Each row of a before or after table is a point. The points were changed in one or more steps. Then noise was added and the rows were shuffled. The steps act on how far a point lies along the listed directions, d1 being the first. Write out the steps. A step turns or swaps two directions, mirrors them in a line or flattens them onto one, adds a multiple of one to another, or multiplies one. Angles are multiples of 10 degrees, from the lower direction toward the higher: turns from -170 to 170, lines from 10 to 170 but not 90. Use the fewest steps. Two steps may share a direction if one is a turn and the other turns, adds or multiplies; they go together, in the order done. Otherwise the lowest direction goes first.

Directions:
(1): [-60 -17 -25]
(2): [ 29 -19 -57]
Before (9 x 3)
[[  3  35  48]
 [-42  -7  17]
 [ -1 -28 -21]
 [ 14  30  54]
 [-54   3  -1]
 [ 31 -12 -23]
 [ 15   0  34]
 [-26 -32 -41]
 [ 55 -25 -34]]
After (9 x 3)
[[ 22   4  36]
 [-32  -7  20]
 [ 39 -29 -42]
 [-10 -28 -24]
 [ 24  31  62]
 [-35 -35 -45]
 [ 20 -15 -28]
 [ 16  40  50]
 [-46   4   3]]
Steps: add 0.3 times d2 to d1

Directions:
(1): [-10   0  50  -3 -55  10]
(2): [ 24  43 -24 -13 -17  48]
(3): [-14  46 -11  41 -17 -35]
(4): [28 27 49 12 40  4]
(5): [ 22  18   1 -53  -9 -44]
(6): [ 60 -26  -8  28 -22 -11]
Before (13 x 6)
[[ -8  16  -9 -29 -27  51]
 [-11 -13  -5   1 -13  39]
 [  9   1  -3  14   3   5]
 [ 23  60  32   7  14  36]
 [ -6  -5 -34  35  39  12]
 [ 13 -10   5 -26 -14  11]
 [-10 -36   6   6  19  23]
 [-17  -2 -20  13   0 -15]
 [ 19  24  10 -12  30 -38]
 [-25 -14 -37   1  -8  -2]
 [  3 -48 -21  18 -26  18]
 [ 31  -3  23 -20 -19 -33]
 [-29  -7  11  -4  10 -26]]
After (13 x 6)
[[ 10  29  16 -31   9 -23]
 [ 14 -18  -1   1  -9  39]
 [ 35 -26  19  18  17  20]
 [  7  -7  -4  27  -5 -12]
 [-19 -18  -2  38  23  10]
 [ 22   0   8 -28  -9   9]
 [-24  21   1 -21  13 -41]
 [ -9 -16 -21   3   1 -27]
 [ -6   8   6   8   9   6]
 [ 27 -24 -18  25  -9  -9]
 [-44  43  -1 -19 -18  37]
 [ -6 -38   2   0  19  21]
 [ 23   1  -6 -19 -50  41]]
Steps: flatten d1 and d2 onto the line at 60 degrees; turn d3 and d5 by -10 degrees; turn d4 and d6 by -90 degrees

Directions:
(1): [  5  -4  -5  54 -30  26 -35   6  -8]
(2): [  5 -11  -3   3  14  39  36   2 -51]
(3): [ 16  13  60   4  -6 -14   2  37 -14]
(4): [-18 -32  -1  25  -7 -52  10 -14 -29]
(5): [ 25  -8  26 -10 -39   9  15 -50   7]
(6): [-44  45   0  13 -25   2  32  -3   3]
Before (13 x 9)
[[ 17  -3  -3 -10  18   1 -43  26  25]
 [ 14 -19  12 -13   3 -16  17  -5   3]
 [ 22 -17  15 -10   2 -28   7  -9  -6]
 [  0 -11 -26  -5  28  25  -6   3   1]
 [ 12 -16  18   4  20 -20   1  10 -14]
 [-14  16  13 -12   1   2  43  -9 -11]
 [ 20 -11  -9  -5  10  37   6  12  -1]
 [  4 -15  20 -29  13 -23  27  -1  -6]
 [ 29  -5  26  -6  -8  -1   1  15   3]
 [-18  35 -15  -6  11  21 -23   9  31]
 [ -5  12 -19   8   5  17 -32  13  20]
 [ -8   2  10 -27   9   4  25  13 -14]
 [ 20 -18  29  10  13 -17  -6  11  -8]]
After (13 x 9)
[[ -4   7   4 -11   8  35  15  25 -22]
 [ 20 -12  25 -23   3  21  32  -7 -19]
 [ 16 -14 -11  11   2  29 -10  14   3]
 [  1   7 -19 -24  57  -6 -39  59  22]
 [ 30 -20  22 -15 -12   8  26 -23  -2]
 [ 31   3  29  -6  19  16 -13  20  11]
 [ 15  -1  13   0  31   8  -9  29  -7]
 [ 41 -15  27 -19 -13   1  17 -28  -6]
 [-23 -24 -41  23  40  -7 -17  24 -16]
 [-28  10 -34   5  34 -18 -33  39  17]
 [-41  31 -31  -6  43  -6 -18  35  16]
 [ 50  12  37 -26 -17  36   1   5  24]
 [  0  15  19   2 -19  31  40 -22 -16]]
Steps: turn d1 and d2 by -50 degrees; add -1.5 times d3 to d4; multiply d5 by 3

Directions:
(1): [ 38  55 -28  -8  -9  31 -35 -42 -37  42  19  11]
(2): [ 21  35  -3  -2  56  59   1  16  38 -42   5 -35]
(3): [ 54  20  39  26 -53  -8 -38  29  15 -26 -36   3]
(4): [ 40   8 -58  -2  -2 -11  50  60 -37  -7  -9  11]
(5): [-41  19  11 -43  -2  -8 -48  42 -56 -30  14 -25]
(6): [-21   0 -52  -5 -43   2 -24  31  56  38  13 -41]
Before (12 x 12)
[[  0 -18   3   7  -3   9  14 -21  36  11   1   8]
 [-11  -1 -18 -21 -11  -1 -18   8 -20   7   2  -7]
 [ -6 -22  -2   5 -13 -16   9  11  20   3  -6   9]
 [ -7   2  -3  -4  -7 -18   8   2   1   6  -8  -5]
 [-26  -4  60   0   7  -2 -13 -31   2 -24  -2   8]
 [-11   7  16 -18  16  -4   6  -4 -31 -30  -1  11]
 [ -7  16  -9  -9 -11   3 -13  22  -5   5  -2   5]
 [-35  -8  -7 -12   3  -9 -11  15 -13  -2  11  -9]
 [ 26  33 -28  -6 -19  14 -19 -29 -13  48   0  20]
 [-29  -8  11  -6  14   5   5  26  -3 -33  -9  -9]
 [-21  10   3 -15  22  15 -18  24  11 -36  10 -26]
 [-18  -9 -11  -7   2   1   5  -2  -2  -7   7  -7]]
After (12 x 12)
[[  1 -18 -11  -5  -5 -12  12 -10 -21  11  -7  18]
 [-20  -4 -17  -9 -38 -18 -10   8  15  14   0  -5]
 [-43 -18  16  -4 -17 -11 -15   1   1  -2  -7  -1]
 [-37  -7  16 -20 -10 -22 -29   0 -30  -9  11   3]
 [-25 -22   0   3  -2 -17   4 -16 -10  16   6  14]
 [ -3   1   4  -1  -3  -9   9   8 -16   2  -9  27]
 [-12  19  12   1 -37   8 -42 -28  24  25   9  -8]
 [ 46  31 -40  -4  12  17  25   7 -23  13 -10  23]
 [ -1   1   5   2   5 -11  14 -10   8   2 -10  -2]
 [ -1 -12  18   7  15   4   6 -11  23 -11  -4  10]
 [-17 -13  -6  -4   0  -1   5 -12  -3  -2   6  -1]
 [  3   8   7  -9  22  32  -2 -16  19 -10  10  -5]]
Steps: turn d1 and d4 by 50 degrees; turn d2 and d5 by 80 degrees; mirror d3 and d6 in the line at 170 degrees

Directions:
(1): [-12 -20  30   0  23  14  30  36 -10  31 -13 -60  11  34  49 -30  29  22]
(2): [-33 -58  35   2  -7  25  11 -52 -52   8 -23  12  37 -17 -24  14   9  -5]
Before (14 x 18)
[[ -1  -1  -9  -4  -2   0   1 -22   3 -10   1  15  -5 -11 -19  -6 -10  -3]
 [ -1 -10  -6   0   0  11  -5 -28 -23  -2  -5  26   3 -23 -29  11 -15 -19]
 [  1 -11   1   2   5  -4  -6   3  -5   4  -1 -15   3   6   4 -12   6   1]
 [ 16  27 -20   0 -10  -9 -21  -4  11 -18  15  25 -26  -7 -13  12 -17  -2]
 [ 15  15 -13  -3   6  -5   5  29  12   4  12 -13  -6   6  12 -12   1  11]
 [ -5  -4  -2  -1   3   5  -2 -14 -21  -3   4  16  -6 -13  -9  -4  -1  -5]
 [-10  -2  16  -7   9  -2   5   6  -9   3 -10 -21   8  11  24   2   2  10]
 [ -8   0   6   1   9   4   1  12   0   7   6 -22   2  11  12 -13  12  10]
 [ 13  23  -5  -3  -1 -10 -15 -14   5 -11   6  15 -14  -9 -21  11 -14 -14]
 [ -1  -9  14  -2   4   4   8   5 -11   9   1  -6   2   4   4  -3   3  -1]
 [ -1  -2  -2  -5  -1  -6  -9 -21   1  -7  -2  24  -3 -15 -23   7 -12 -10]
 [ 23  50 -33   0   0 -17 -23   7  28 -28  13  20 -26 -11 -18  10 -24 -17]
 [  4  10  -6   7  -6  -4   4  -6  -3  -4  -6   7   8   1   2  10  -8  -4]
 [ 33  47 -44   4 -14 -15 -34   4  47 -32  27  44 -26 -13 -26  14 -27 -10]]
After (14 x 18)
[[  4  20 -16  -2  -3  -9 -15   6  16  -6  16   2 -12   0  -7  -2  -1   3]
 [  4  24  -7  -7   3 -15  -8  11  12 -13   4  -2 -12   4  16   7 -12   2]
 [ 10   1 -13   3   3 -10 -14   6   8  -4   6  -3  -4   0  -2 -10  -2  -4]
 [  1   1   2   6  -2   4  11  -5  -7  -2 -10  -2  15   6   9   9  -4   1]
 [-17 -27  18   1  -6  15  -4 -32 -34   0  -8  14   9  -6 -15  14   2   2]
 [-17 -25  19   3  -3  15  -3 -47 -35 -11 -18  20  22 -23 -35  22  -4 -16]
 [-11 -16   7  -3   6  11  16 -17  -7   0 -10  -6   4   2  -2 -19   4   4]
 [ -7  -7   8  -1  14   8  10   1 -19   5   1  -7  -6   0  10 -17   9   4]
 [ 11   7 -22  -1  -7  -5  -6  -9   1 -11  12  23   1 -17 -20   9  -8  -5]
 [-10 -23  17  -7  11   6   9 -10 -12  14 -12 -10   9   3   0  -8   3   4]
 [ 11  10   1  -3   1  -6   1  18   6   1   8  -2  -9   5   4  -4  -4  -1]
 [ -9 -17  18   1  18  22  19   8 -24  23 -14 -24   8   7  14 -14   8   1]
 [-10 -14  27  -1   2   8   3 -28 -23   4 -14  -6   6  -5 -11   5   1  -6]
 [-25 -55  25   9 -11  31  -1 -58 -41  -4 -13  30  35 -22 -37  21   1  -8]]
Steps: turn d1 and d2 by -110 degrees
